Each row of a before or after table is a point. One or more steps were done to the points. Then noise was added and the rows were shuffled. The steps act on how far a point lies along the listed directions, d1 being the first. What was done? A step turns or swaps two directions, mirrors them in a line or flattens them onto one, adds a multiple of one to another, or multiplies one. Angles are multiples of 10 degrees, from the lower direction toward the higher: turns from -170 to 170, lines from 10 to 170 but not 90. Use the fewest steps. Two steps may share a direction if one is a turn and the other turns, adds or multiplies; they go together, in the order done. Otherwise the lowest direction goes first.
In the rows, 128 means zero.

Directions:
(1): [ 84 158]
(2): [158 172]
Before (14 x 2)
[[ 96 153]
 [ 82  96]
 [131 156]
 [180 120]
 [155 115]
 [127  63]
 [107  67]
 [107 193]
 [133 121]
 [191 139]
 [104  84]
 [114 182]
 [ 55 105]
 [ 88 114]]
After (14 x 2)
[[ 83 102]
 [183 116]
 [116 154]
 [124 195]
 [167  96]
 [171  79]
 [ 64 117]
 [148 163]
 [204 133]
 [126 119]
 [171 129]
 [153  68]
 [107 105]
 [121 185]]
Steps: swap d1 and d2

Directions:
(1): [191  96 151 115]
(2): [169 182 104 151]
(3): [134  92  62 131]
(4): [130 150 113  57]
Before (8 x 4)
[[148 133 126 128]
 [112 105 127 176]
 [172 161 143 130]
 [146  79 127 126]
 [154 177 117 150]
 [142 158  46 197]
 [158  95 162 137]
 [ 38 158  77  58]]
After (8 x 4)
[[132 124 111  74]
 [124 143 120 137]
 [107 152  92 161]
 [ 76 143 104 140]
 [169 156 133 111]
 [100  58 230 149]
 [ 41 168 133  68]
 [168 148  94 125]]
Steps: turn d1 and d2 by 90 degrees; turn d3 and d4 by 150 degrees

Directions:
(1): [147 158 126  72  60 114 174 118]
(2): [117 119 157 121 136 169 136  36]
(3): [125 176  95 143 174  69 157  92]
(4): [134  45 142 120 127  68 149 115]
(5): [118 138 151 213  74 116 146 120]
(6): [139 140 123 120  97  90  40  97]
Before (13 x 8)
[[137 115 117 111  99  59  78 153]
 [126 170 122 109 156  73  96 100]
 [139 146 129 119  82 173  32 147]
 [129  55 174 101 111 141 121 153]
 [108 150 135 143 118 127 103 104]
 [131 132 119  86 145  87  58  97]
 [134 155 130 145 154 138 144 125]
 [121 174  94 116 165 165 161 112]
 [143 160 123  78 138 153 201 230]
 [121 118 141  71 109 118  63  52]
 [135  95 107  87  77  89 181 176]
 [105 187 132 106  94 188  90  51]
 [145 202 149 113  88 143 147 134]]
After (13 x 8)
[[140 125 141 113  63 198  19 161]
 [144 155 125  77 134 157 198 233]
 [131 139 114  88 149  81  62  94]
 [134 162 125 148 158 130 149 119]
 [107 152 135 145 118 124 104 102]
 [119 118 142  70 104 120  62  55]
 [106 185 134 105  90 192  88  54]
 [119 185  87 119 175 151 168 104]
 [136  90 110  86  72  96 178 180]
 [145 202 147 113  88 143 148 134]
 [131  34 189  95  92 166 110 167]
 [136 112 117 111  98  60  78 154]
 [125 188 113 115 171  53 106  89]]
Steps: multiply d3 by 1.6

Directions:
(1): [136  69 124 175 100 144 140 185  64  97 106]
(2): [116 140 138  76  37  98 139 149 156  86 109]
(3): [224 107 149 139 118  89  84 144 153 135 158]
Before (10 x 11)
[[107 120 120 171 144 147 141 140 104 127 118]
 [ 73 137 109 128 129 136 146 135 123 107 125]
 [137 136 104 131 140 133 119 112 130 147 142]
 [110  99 121 126 102 142 136 166 116 104 109]
 [160 132 131 151 162 126 119 114 134 150 149]
 [101 114 144 130  94 140 142 136 109  91 103]
 [145 119 131 136 144 131 113 128 146 129 152]
 [ 34 128 103 137 155 182 163 114  79 128 102]
 [113 150 138  74  64 103 132 129 141 102 105]
 [  7 172  94 110 143 185 172  98 101 109  95]]
After (10 x 11)
[[109 117 110 172 218 172 121  98  91 170 142]
 [149 111 126 130 145 131 110 141 142 136 138]
 [105 127 126 116 111 135 135 134 142 108 131]
 [ 90 146 124 116 105 134 157 126 127 114 114]
 [159 116 151 149 149 129 108 114 129 130 139]
 [146 123 107 197 243 174 102  99  89 168 155]
 [101 139 120 154 150 143 139 122 123 135 123]
 [132 123 115 160 175 129 116 129 125 135 154]
 [112 135 101 123 116 138 135 123 121 130 126]
 [205 115 146 133 128  96  87 133 129 139 144]]
Steps: multiply d1 by 0; swap d2 and d3

Directions:
(1): [129 186 131 176 143 133 171  69 139  61 112 131 186 151]
(2): [106  99 159 123 131  84 202 189 148 129  96  84 140 183]
(3): [ 63 177 155  99 137 107 102 122 180 148  68 116 137  68]
Before (9 x 14)
[[118 159 118  92 131 129  31 116 138 206 127 180  91  49]
 [141  83 125 126 118 130 127 149  97 131 136 119  99 158]
 [188  62 108 130 114 126 155 134  83 116 167 129 121 173]
 [ 88 154  96  85 138 147  54 112 115 151 134 161 104  35]
 [133  91 123  96 121 127 114 163  79 180 159 118  98 128]
 [154  56 140 135 138 129 209 163 107 102 124 106 110 202]
 [170 107  81 114  87 158  80  93 101 154 164 173  72  83]
 [169  95 122 173 122 122 220 138  91  82 164 104 129 227]
 [173  85 144 163 127 119 194 140  86  84 149 105 171 228]]
After (9 x 14)
[[143  39 128 103 109 108 156 207  98 172 159  94  61 170]
 [152  32 151  92 111 104 136 208  89 168 145  96 103 184]
 [ 93 201  97 125 152 152  91  65 121  92 123 160 153  60]
 [135  60 125  74 112 103 104 173 118 177 132 117  88 110]
 [102 103 144 102 125 114 108 154 124 154 101 110  97 124]
 [ 79 146 146  87 134 111 104 143 126 178 108 108 123  85]
 [118  44 153  92 134 109 170 196 130 154 103  97  80 155]
 [114 228 126 140 146 135  76  51 158 138 100 182 155  70]
 [125 145 102  98  96 144  71  85 137 159 121 166  87  49]]
Steps: turn d1 and d3 by -80 degrees

Directions:
(1): [139 164  88 170 159 110 148 119  76  97 195 158 142 154 120 180  98 116
 165 211]
(2): [131 138 171 178 159 124  74 180 148 105 145  52 137 138 165 168 132 158
  53 156]
Before (11 x 20)
[[102 103 167 150 123 142 112 150 145 144 100  74 123 139 146 112 152 161
  108 101]
 [118 169 135 193 154 106 119 144 103 117 186 110 139 133 149 144 124 119
  137 213]
 [149 168 151 224 214  97  90 199 125  85 210  66 152 163 183 236 111 132
   60 221]
 [145 109 128  73 113 143 159  95 102 161  67 145 127 123 112  57 142 110
  138  77]
 [131 164 103 202 163 106 143 121  55  76 202 134 146 170 122 187  70 122
  175 237]
 [114 131 130 110 119 133 125 115 140 141 104 113 103  97 135  93 138 130
  100 114]
 [116 171 144 208 177 119  88 148 101  62 195  72 118 131 159 198 115 144
   99 218]
 [126 129  92 100 127 121 129  92 101 106 162 199 132 122 102 140 115  95
  180 133]
 [122 121 160 116 139 149  73 137 142 126  68  83 141 123 154 128 135 154
   90 101]
 [108  86 182  77  97 176 109 125 191 157  66  74 113 107 140  62 176 156
   66  31]
 [105 123 181 160 128 133  98 163 166 110 115  39 133 110 168 139 157 142
   66 113]]
After (11 x 20)
[[117 130 195 166 154 153  69 173 165 108 145  24 134 142 175 150 152 182
   19 133]
 [118 171  74 162 149 120 163  79  60  85 195 178 108 126 111 165 100 100
  208 213]
 [117 155 138 196 155 115 125 146 111  82 177  76 144 135 160 186 126 125
  108 194]
 [112 128 148 187 145 136 117 156 118 117 147  77 133 156 145 151 137 157
  121 157]
 [149 174  56 172 183  93 193 112  60 105 223 209 144 160 120 203  85  74
  206 232]
 [114 160 103 145 127 113 167 102  84 141 168 173 132 120 119 107 127  92
  198 184]
 [120 131  76 115 105 123 201  62  61 123 135 211 125 139  81 103  86  90
  250 151]
 [149 108 175 104 130 142 111 137 130 150  66  71 129 127 144  78 150 140
   68  78]
 [128 147 138 155 169 134  72 144 114 106 117  84 150 147 153 169 117 154
  100 163]
 [120 139 137 132 137 126 111 133 136 127 124  92 109 105 145 119 135 138
   82 139]
 [114  99 118  68 101 132 115  97 142 133 113 179 121 107 108 101 138 103
  153  70]]
Steps: turn d1 and d2 by -70 degrees

Directions:
(1): [133  54 137  99 197 140 182 104 103 122 142 183 154  87  84 151 123 161
 131 122 100 124 199 189]
(2): [170 120 113 170 168 121 119 155  60 168 118 150 144 157 131 129 107  52
 149 225 154 106 103 173]
Before (12 x 24)
[[117 159 115 150 121 128 113 127 123 143 113 122 115 134 141 112 133 109
  115 129 149 137 100 102]
 [ 87 236 140 128  19 136  69 145 218  92 129  59  76 142 178  88 161 168
   96  31 130 156  58   7]
 [141  88 141 111 146 148 159 110  89 131 131 150 118  99 122 135 113 142
  134 119 122 132 149 152]
 [125  89 127  97 153 133 164 111 135 107 130 143 144 114  95 146 135 172
  119 118 104 145 161 129]
 [111 228 119 147  56  95  61 142 161 145 121  67 117 175 185 101 125  87
  127 134 164 123  39  52]
 [105 135 145 109 113 140 139 119 164  97 133 114 119 133 139 116 138 165
   89  68 113 135 139 110]
 [126 138 118 135 132 147 131 114 153 105 147 129 128 130 114 131 112 123
  112 116 118 131 143 104]
 [110 107 141  91 125 124 143 108 154  98 140 129 136 107 118 125 150 178
  115  91 105 146 154 128]
 [ 94 114 136  89  98 128 125 119 176  94 129 116 105 111 125 118 138 189
  103  54 125 133 131 122]
 [158 110 130 137 166 117 135 144 106 148 120 157 137 138 132 137 115  99
  125 172 122 111 127 150]
 [141 128 141 139 130 139 113 135 118 141 152 131 138 141 135 123 108 120
  137 118 134 142 108 139]
 [121 110 119 133 124 136 156 122 151 112 128 116 138 119 115 127 140 150
  112  98 105 124 153 126]]
After (12 x 24)
[[139 141 108 164 112 128 130 144 133 132 118 103 133 150 135 116 134 102
  122 145 128 116 109 118]
 [138 157 123 143 104 109  94 147 122 132 123 103 128 159 155 110 137  97
  130 165 145 133  80 116]
 [132 117 144 128 134 144 125 127 126 131 155 136 141 128 128 127 111 139
  133 103 123 144 122 142]
 [146  92 137 117 174 122 152 130 116 136 127 167 140 118 121 146 118 129
  118 144 108 116 154 154]
 [151 136 112 148 132 120 119 148 103 142 112 122 137 164 130 129 121  93
  132 194 144 132  92 117]
 [ 68 150 147  64  89 118 136  81 212  89 150 106 128  92 129 129 145 215
  105  14  98 144 152  71]
 [122 168 134 146 100 132 106 146 142 121 120  97 113 168 163 104 130 109
   97 120 142 126  90 102]
 [102 137 126 122 132 136 140 107 141 124 123 136 119 106 123 120 141 151
  109  89 126 144 137 108]
 [ 79 222 146 111  26 140  82 134 226  84 134  65  77 128 168  92 164 191
   93  12 119 160  77   9]
 [121 160 119 139  78 116  81 157 145 127 112  93  98 161 159 102 126 112
  117 126 162 120  64 111]
 [134 148 113 147 126 145 121 122 144 113 143 123 128 140 121 125 109 104
  115 131 127 128 127 101]
 [155 116 132 141 134 140 133 131  73 151 120 137 114 125 143 124 106  99
  141 160 143 125 110 148]]
Steps: swap d1 and d2

Directions:
(1): [125 130   7 163 179 168 115 150 143  96 155 171 178 121 176 116 144 149
  54 129  81 100 111  96 130  86 143 113 162 136 156 135 161  53 126 120
 131 151  93 148 104 162 129 149  83 177  96 132]
(2): [ 96  67 141 137  95 131 108 151 157 102 178 153 140 158 194 103  80 125
 154 133 162 121 164 194 207 113 156  94 151 116 110 157 213 189 180 114
 119 145 120 113 105  56 131 141  81 133 124 151]
(3): [144  98 162 145  99 144 166 109 123 107 123 171  95  95 108 193 194  48
  89 120 185 115 143 123 124  90 196 188 146 187 110 125 147  84 128  75
 180 142  91 104  88 109 106 154 111  85 163 135]
(4): [ 97  80 125 183 120 146 214 165  70 179 110 197 101 118 163 100 140 126
 159  64 126 147  93  95 109 155 161 139 132 112  76 135 177 124 104 187
 123 163 164 184 159 118 130  83 125 132 126  72]
(5): [119  88 131 156  89 172 120 114 126  96 124  79  74 180 105  79  96 143
 128 137 124 171 113 151 132  53 137 160 188  80  57  33 109 110 105 177
 145 132 100 102  92 181 149 159 147 154 132 125]
(6): [144 131 118  77 102 123 137 162 123 112  90 175 101 192 111 169  94 178
 102 131 176  98 102 116 107 104 130 142 163  99 156 203  88 150 153 149
 127 155 161 195  68 112 120 222 175 111  99  89]
Before (11 x 48)
[[144 139 141 149 127 150 122 104 137 129 136 101 129 139 117 122 133  98
  113 148 134 143 136 130 135 139 123 128 113 141 116  88 125 101 117 112
  139 117 113 102 144 143 137 102 129 128 135 126]
 [151 151 194 148 118 125 100  33 129 104 128  24  99  70  63 131 203  42
  136 151 118 164 164 140 105  94 152 179 119 168 102  33 109  97  95  57
  177 103  69  22 140 173 124  79 125 114 161 190]
 [151 152 131  79 132 109  86  90 166 107 130 112 136 145  99 138 120 121
  116 156 149 108 146 146 128 125 108 133 137 129 152 137 103 155 151 104
  129 113 132 126 102 129 131 180 147 120 117 142]
 [137  79 163 172  98 152 182 115 124 101 146 160 100  96 131 156 188  54
  112  92 164 119 137 126 123 124 188 184 136 164  85 106 170 105 130 104
  182 132  92 116 119 107 110 140 100 106 151 124]
 [128  89 173 160  92 147 192 128  95 137  96 177  61 112  99 145 170  98
  136  90 172 147 105  92  91  93 174 206 127 124  68  91 103  96  92 157
  163 149 141 164 127 130 115 151 170 101 158  85]
 [ 99  70 183 148 103 153 151 114 113 131 113 128  68 138 125 108 123 125
  161 107 156 154 107 146 126 111 154 135 142 114  64  96 137 162 111 162
  141 143 118 133 109 127 127 120 146 123 122 119]
 [141 161 159  58 129 108  90  91 151 113 113  21 112 133  78 135 107 127
  156 162 119 139 135 153 109 142  92 119 110 127 142  91  44 149 120 122
  110  89 132  82 126 151 139 138 171 137 132 148]
 [124 108 138 139  96 147 144 126 108 116 131 132  84 151 114 119 121 123
  157 118 156 140 126 128 138 135 145 133 137 116  83 118 147 141 117 137
  139 135 145 149 144 110 132 144 143 132 115 119]
 [136 117 111 132 143 126  73 131 165  98 156 105 177 110 155 128 121 107
  120 154 124 131 178 146 171 125 128 114 129 137 141 121 176 111 148  86
  119 116  86  80 121 104 139 157  95 135 132 165]
 [156 132 193  76 101 101 156 132  91 176  82 152  93 133  73 164 126 105
  158 122 179 159 113 132 115 166 128 153  94 125 127 164 114 169 138 128
  141 136 162 133 135 101 110 133 189  91 150 110]
 [131 110 174  98  78 140 124 106 125  92 111  95  72 159  72 130 102 121
  145 141 143 145 132 154 138  99 127 158 161  89 118  88  82 154 134 151
  137 138 125 107  91 128 134 163 179 131 156 129]]
After (11 x 48)
[[115  97 186 103  99 138  90  96 153  96 127  86  84 161 116 121  96 143
  147 150 161 138 128 175 149  94 130 120 146 114  96 104 112 186 139 132
  139 119 105 106  85 126 124 154 149 126 118 153]
 [142 116 151  87  90 120 134 157 136  95 118 140 104 192 122 142  77 179
  134 121 172 105 114 140 124 138 117 135 148  81 131 182 104 197 165 159
  132 131 159 181  97  93 120 213 170 118  97  96]
 [157 214  29  88 178 131  72 124 121 103  83  69 139 185  87  93  98 239
   86 153  55 125  74  69  51  87  70 113 166  56 186 137  30 103 105 170
  110 140 146 182 107 233 140 179 193 191  49 112]
 [183 176 137  62 134 108  91  99 144 128 103 116 139 117  58 191 147  97
   94 170 152 131 133 131 122 123 118 149 103 158 176 145  87 114 145  68
  153 116 111  86 102 134 110 165 169 108 143 157]
 [138 113 110 113 112 163 103 103 147  61 132 105 105 142  90 134 124 116
   93 153 116 127 133 144 147  68 141 154 177 111 137  78 100 100 132 126
  150 143  84  96  73 151 131 173 140 157 146 146]
 [145 159 106 132 137 151 119 127 132 131 118 108 137 170 121 115 109 148
  106 151 119 137 114 114 122 142 101 115 122 110 135 112 103 106 119 140
  119 127 135 143 138 157 142 127 151 144 107 106]
 [107  79  78 153 135 140 109 186 143 117 156 164 174 147 212  91  79 155
  140 116 124 132 151 143 181 134 141  94 153  90 120 166 226 144 157 141
   94 153 121 143 123  78 149 160  89 159 102 122]
 [164 159 193  80  91 112 127 104 129 114  77 106  66 147  36 171 137 142
  129 145 173 135 110 103  72  93 109 195 112 108 122 103  10 127 102 142
  151 115 153 152 115 152 117 200 223  93 148 103]
 [132 122 147 118  93 138 111 109 133  92 143 105  94 155 106 130 114 117
  149 145 162 134 144 152 153 126 135 124 137 120 100 114 138 151 132 109
  144 123 127 121 132 106 133 165 139 127 121 147]
 [137 126  68 139 161 144 118 106 153 105 149 161 153 116 141 126 157 101
   83 130 122 101 132 118 124 107 145 137 155 146 136 127 157  96 135 107
  139 137 110 141 106 145 129 158 106 143 114 134]
 [143 168  40 111 190 152 103 102 150  95 130  67 154  94 112 132 163 126
   76 149  62 119 115  95  88 106 121 123 131 152 159  74  70  41  94 116
  124 110  90  99 120 205 137 136 127 182 114 145]]
Steps: turn d1 and d4 by 90 degrees; multiply d2 by 2; swap d3 and d6

Directions:
(1): [ 43 171  92 172 126 201 112  79  56 116  79 101 179 128 134 121 117  68
 129 112 146 160 161 131 149 191 113 126 135 112 130 150 133 111 115 121
 156 128 148  58 154  94 156 146  94 112 137 150 140 132 167 116 124  57
  96 183 105 142  53  60 135 147 118 129]
(2): [164 106 164 142  85 162 171 111  96 168 136 102 112 202 127 153  74 108
 127 158  81 114 115 130 120 128 172 117 116 105  90  89 142 249 124 130
 163 136 141 120 103 182 173 149 130 100 115 142  69 177  97 121 124 124
 135  98 162 140  65  91 131  68  60 147]
(3): [125  70 171 174 139 153 136  41 145 124 148 151  75 209 127 164 177 156
  88  81 135 105 139 182 103 166 141 182 181 153  73 194  95 130 123 125
 105 138 121 138 134 157 154 154  54 151 135 112 151 125  95 152 123 127
 125 155  75  98 178  84 109 119 160 125]
(4): [ 89 127 149 108 141 113 147 170  87 141 113 167  98 167  53  80 143 170
 105 153 117 183 111  81 143 165 153  80 184  98  78 116 134  93 154  86
  99 176 160 138  75  69 112 117 151 131 104  96 122 101 149 167 145 142
 183 198 121 141 154  84 118  87  66 175]
(5): [ 80 127 165 162 159  86  93 128  98  56 100  72 145 154 209 146 115 125
 177 129 129 150  46 175 117 141 155 147 105 119 106  94 115  76  67 141
 166 123 122 173  62 154 127 130 164 110 111  98 134 114  74 198 121 120
 187 158 170 130 101 127 106 144 160 118]
(6): [143 178 129 209 114 121  99  56 162  85 170 165  89 164 103 118 137 136
  86  94 130 131 155 151 162  59  90 138  98  96 141 138 142 108  80 144
 138  89 165  95  81  71 116 107 226 102 103 186  69 102 109 128 139 119
 123 132 131 117 149 114 174  86 107 104]
Before (13 x 64)
[[153 106 130 119 113 137 135 120 138 149 135 132 118 136 131 139 127 126
  118 138 121 116 128 129 111 123 131 133 135 132 127 138 119 166 134 135
  111 124 119 141 133 154 137 139 124 136 135 122 124 145 122 111 133 136
  121 106 126 116 135 136 132 125 133 129]
 [136 127 134 128 118 112 138 130 122 145 126 137 119 130 120 123 139 133
  129 145 118 134 120 117 132 130 133 114 135 128 120 129 121 136 135 124
  123 138 117 139 128 137 133 136 136 133 123 118 125 136 131 130 125 146
  145 119 134 127 138 127 125 117 125 123]
 [ 95 166 110 134 143 116 111 143 101 103 111 118 141 115 129 105 130 117
  137 132 136 159 129 119 147 119 118 113 111 114 144 113 139  85 123 122
  126 130 141 116 123  87 116 112 160 122 110 134 120 109 141 144 136 113
  132 153 140 134 121 128 128 134 130 136]
 [124 138 113 124 119 138 127 137 116 122 114 121 140 125 133 116 110 116
  134 136 122 133 129 115 135 133 125 121 114 121 122 118 124 154 129 126
  147 131 117 127 135 131 129 138 122 127 126 130 118 133 132 127 135 116
  121 134 134 132 103 115 129 126 109 137]
 [127 160 133 167 130 104  97 102 150  85 144 127 123 127 156 139 141 126
  117 118 130 119 129 164 141  93 113 140 102 125 137 128 117  86  95 139
  140  94 125 127 100 114 107 128 183 124 122 141 117 108 108 140 133 118
  135 127 148 122 145 142 145 139 148 120]
 [113 126 122 142 132 154 113  90 125 116 125 119 140 124 140 142 135 103
  128 111 151 127 140 148 124 149 116 152 129 139 133 148 122 112 117 128
  130 121 127 110 150 128 137 141 103 134 140 135 138 136 138 124 126 123
  111 132 110 120 118 112 128 142 154 117]
 [115 129 150 147 132 121 115 119 141 111 147 130 114 153 127 120 151 147
  111 112 136 133 125 137 132 118 131 137 148 126 117 141 130  96 115 131
  115 139 134 128 109 117 125 130 145 126 116 128 134 114 115 156 135 147
  151 148 123 121 152 117 128 117 135 126]
 [129 145 126 162 140 105 107  99 141 106 148 160  99 140 107 114 146 144
  100 104 136 142 138 132 140 109 106 142 137 124 132 146 138  84 114 126
  117 124 152 113  99  84 110 120 162 129 117 147 126 106 120 134 129 136
  132 149 112 134 165 116 143 117 136 113]
 [144 143 128 125 122 130 126 144 122 139 128 100 139 111 141 121 100 118
  139 152 118 124 115 118 126 108 137 119 109 115 138  98 145 164 128 138
  133 121 123 121 117 138 132 127 150 122 129 132 114 138 120 121 129 138
  122 108 157 143 101 132 127 126 108 126]
 [113 156 123 159 123 136 111 108 109 107 112 116 153 133 145 129 110 101
  131 123 118 136 129 140 147 118 125 117 102 109 134 121 139 120 102 135
  157 114 137 107 120 116 137 123 154 110 123 141 121 127 129 126 127 100
  128 133 139 132  84 108 133 130 124 116]
 [134 152 128 163 136 117 100  95 148  90 131 125 130 124 159 136 124 121
  130 107 133 126 132 157 144  89 111 151 102 115 152 124 128 101  89 138
  139 101 148 115 108 119 125 121 162 114 123 151 116 116 113 146 135 117
  120 117 130 121 121 132 146 135 146 105]
 [109 154 111 122 132 133 124 146 104 125 103 116 157 109 112 112 114 113
  134 131 122 147 123 115 130 143 116 112 130 118 133 117 133 115 137 126
  132 136 138 119 135 105 122 126 129 130 130 126 130 129 144 129 127 123
  128 141 133 136 112 127 130 141 124 133]
 [159 140 124 130 113 108 128 119 163 138 150 139 112 112 118 120 120 136
  109 129 124 120 138 115 143  89 119 117 115 127 142 118 133 143 125 140
  129 118 137 129 132 121 115 122 166 111 131 147 107 123 130 102 133 142
  125 100 135 126 137 141 154 108 112 112]]
After (13 x 64)
[[142 190 133 210 121  94  79  67 174  61 170 150  99 144 141 132 144 133
   93 102 130 120 143 175 162  45  90 144  81 106 148 130 126  75  67 148
  145  69 147 111  69  80  96 113 249 108 106 176  80  92  96 139 140 118
  134 124 154 115 160 141 173 113 135 105]
 [112 137 111 125 120 149 128 133 104 123 104 115 148 125 136 117 110 109
  136 134 124 136 131 115 134 148 127 121 119 123 119 123 122 153 131 124
  149 135 116 121 142 133 135 143 108 128 129 128 125 136 138 127 133 108
  117 142 129 133  93 106 125 131 111 139]
 [144 118 139 118 119 105 143 139 128 149 129 138 115 129 122 125 141 139
  132 148 116 130 114 116 127 128 138 115 138 132 118 127 119 140 139 124
  119 141 112 150 130 145 132 135 131 136 125 110 129 137 128 132 125 154
  149 113 135 125 147 135 121 117 128 125]
 [ 82 187 102 157 139 127 102 125  94  92 110 119 145 118 125  99 127 106
  131 126 139 167 140 121 159 113 106 112 103 103 151 116 145  78 111 124
  135 121 154  95 117  67 118 109 179 112 107 151 108 104 146 141 137  98
  124 163 139 136 109 115 140 130 121 131]
 [182 150 132 153 108  90 120 100 191 123 176 158  86 127 108 118 126 152
   92 118 121 114 143 124 151  50 107 122 102 118 146 118 137 138 109 147
  127 103 148 130 109 105 105 110 209 105 120 165  83 113 115 106 138 153
  129  91 140 118 161 148 169  88 107 102]
 [139 184 126 209 128 116  83  55 164  65 153 144 111 142 146 128 127 122
  107  89 135 129 148 169 164  50  88 155  84  95 161 129 137  89  61 147
  146  79 170  92  82  83 118 109 219  98 109 185  83 102 105 144 142 109
  116 121 132 116 129 124 173 112 133  91]
 [ 91 158 103 120 133 148 124 147  86 128  88 107 172 104 115 111 109 100
  140 133 125 153 126 112 131 162 117 109 133 118 133 119 134 114 140 123
  137 140 137 109 144 105 129 131 113 130 135 125 138 132 155 127 125 111
  123 151 129 141  94 116 127 150 124 136]
 [141 180 125 208 131  97  88  62 163  79 174 183  76 157  91 105 149 149
   76  87 136 144 154 142 163  60  81 144 114 102 145 146 148  72  84 136
  125  99 176  93  69  46 100 105 230 110  99 184  87  89 110 133 137 133
  129 148 118 128 177 112 174  91 121  98]
 [162  91 137 105 115 128 141 132 145 156 139 133 113 135 133 143 129 135
  121 143 118 109 121 129 103 123 139 135 141 139 123 137 116 171 141 135
  105 129 111 155 134 166 135 139 115 143 137 111 130 148 117 114 133 147
  126  98 127 114 146 145 124 126 138 131]
 [ 93 181 114 197 118 155  97  70 100  91 111 119 154 145 139 125 111  88
  117 106 124 145 147 149 161 117 110 120  97  96 137 132 143 109  84 138
  167 103 154  78 113  90 142 123 172  98 118 165 108 120 133 123 129  77
  117 151 132 132  71  84 148 123 116 109]
 [147 137 132 124 123 129 128 141 126 140 130 103 133 116 141 123 104 122
  136 150 117 122 114 121 122 109 140 122 113 118 134 101 142 165 129 138
  130 122 121 125 117 142 133 127 145 125 130 129 117 138 116 123 128 141
  124 106 154 140 108 133 125 126 110 126]
 [126 141 152 164 129 114 108 107 155 101 162 141 102 160 120 116 153 153
  102 106 135 133 129 141 141  93 121 138 138 118 123 140 134  91 104 135
  116 128 143 124  94 103 119 122 177 120 109 142 116 107 108 156 139 150
  152 144 127 118 161 119 140 104 130 120]
 [ 91 137 112 151 131 171 110  83 106 114 111 111 156 120 142 139 130  87
  131 108 155 136 147 147 129 165 112 148 130 134 134 151 124 108 116 126
  137 122 131  93 157 121 144 144  96 130 142 140 141 138 150 120 125 106
  103 144 106 124  97  97 130 148 150 118]]
Steps: multiply d1 by 2; add 0.3 times d2 to d3; multiply d6 by 2.5
